Each row of a before or after table is a point. The points were changed in one or more steps. Then noise was added and the rows were shuffled. The steps act on how far a point lies along the listed directions, d1 being the first. What was done? A step turns or swaps two directions, mirrors them in a line or flattens them onto one, adds a multiple of one to another, or multiplies one. Angles are multiples of 10 degrees, from the lower direction toward the higher: turns from -170 to 170, lines from 10 to 170 but not 90. Use the fewest steps. Two steps may share a direction if one is a turn and the other turns, adds or multiplies; they go together, in the order done. Otherwise the lowest direction goes first.
In the rows, 128 means zero.

Directions:
(1): [116 167]
(2): [ 89 116]
Before:
[[145 100]
 [135 132]
 [ 82 163]
 [175 109]
 [112  92]
 [165 128]
 [ 76 142]
 [172 100]
 [150 100]
 [149 171]
 [139 110]
 [154 178]
 [ 66 139]
 [140 177]]
After, 14 rows:
[[147 150]
 [ 91 135]
 [168 122]
 [173 129]
 [139 120]
 [ 71 121]
 [160 154]
 [135 127]
 [155 152]
 [163 130]
 [ 82 120]
 [142 124]
 [134 127]
 [104 106]]
Steps: multiply d1 by 0.4

Directions:
(1): [140 106 120  82 150 168]
(2): [ 99 170 136 111  96 159]
(3): [161 119 146  97  84 105]
(4): [124 106 188 146 130 149]
(5): [142 104 100 160  92 161]
Before:
[[130 138 125  97 143 160]
 [138 105 100  71 142 159]
 [136 123 113  76 161 161]
 [108 130 164 127 194  98]
 [115 117  92 105 200 112]
 [119  97 159 134 149 125]
 [112 123 152 150 159 172]
 [147 101 143 152 114 169]
 [153 140 124 103 134  86]
 [147 118 123 113  96 139]]
After (10 x 6):
[[150 141 135 120 139  70]
 [144 131 154 120 105  94]
 [123 112  82 137 137 107]
 [ 66 157  74 177 121 177]
 [124 121 105 170 171 117]
 [136 144 116 115  94 162]
 [119 108  49 164 155 182]
 [124 130 130 178 123 131]
 [ 97 147 135 185  90 116]
 [105 141 119 199 105 135]]
Steps: turn d1 and d5 by 160 degrees; add -0.7 times d5 to d3; turn d2 and d4 by 110 degrees

Directions:
(1): [108 148  87 103  99 128 117 126  64 152 109]
(2): [ 95 105 127 169  84 137  95 152 139 153 164]
(3): [163 134 166  99 147 155 110 169 106 166 151]
(4): [136 145  64 148 163 166 142 147 151 148 134]
(5): [129 114 150 182 148 146 118 133 103 139  66]
(6): [ 92 121 123  91 151 104  90 154 167 145  91]
Before (8 x 11):
[[168 125 102 133 140 148 149 129 146 109 131]
 [136 135 161  88 130 116 119 147 107 145  89]
 [ 95 157  93 114 180 111 127 120 133 111  11]
 [130 146  78  97 123 110 156  86 189 114 168]
 [101 127 119  97  80 111 149  85  96  89 155]
 [113 137 154 138 117 118  83 130 131 163  59]
 [122 152  71 112 131 124 155 151 126 132 129]
 [154 136 128 114 147 178 136 154 170 159 192]]
After, 8 rows:
[[116 115 170  87 139 136  95 165 180 160 158]
 [120 173  61 151 187 149 153 113 124 112  33]
 [139 107 142 116 128 112 109 141 155 111  97]
 [ 98 115 119 139  76 127 144  95  90 105 152]
 [ 99 135 102 109 122 105 124 165 127 140 106]
 [161 172  97 149 134 160 144 117 122 151 110]
 [ 98 111 109 136 107 105 118 106 182 134 137]
 [167 151 121 133 134 156 149 144  97 148 118]]
Steps: flatten d2 and d5 onto the line at 140 degrees; swap d4 and d6
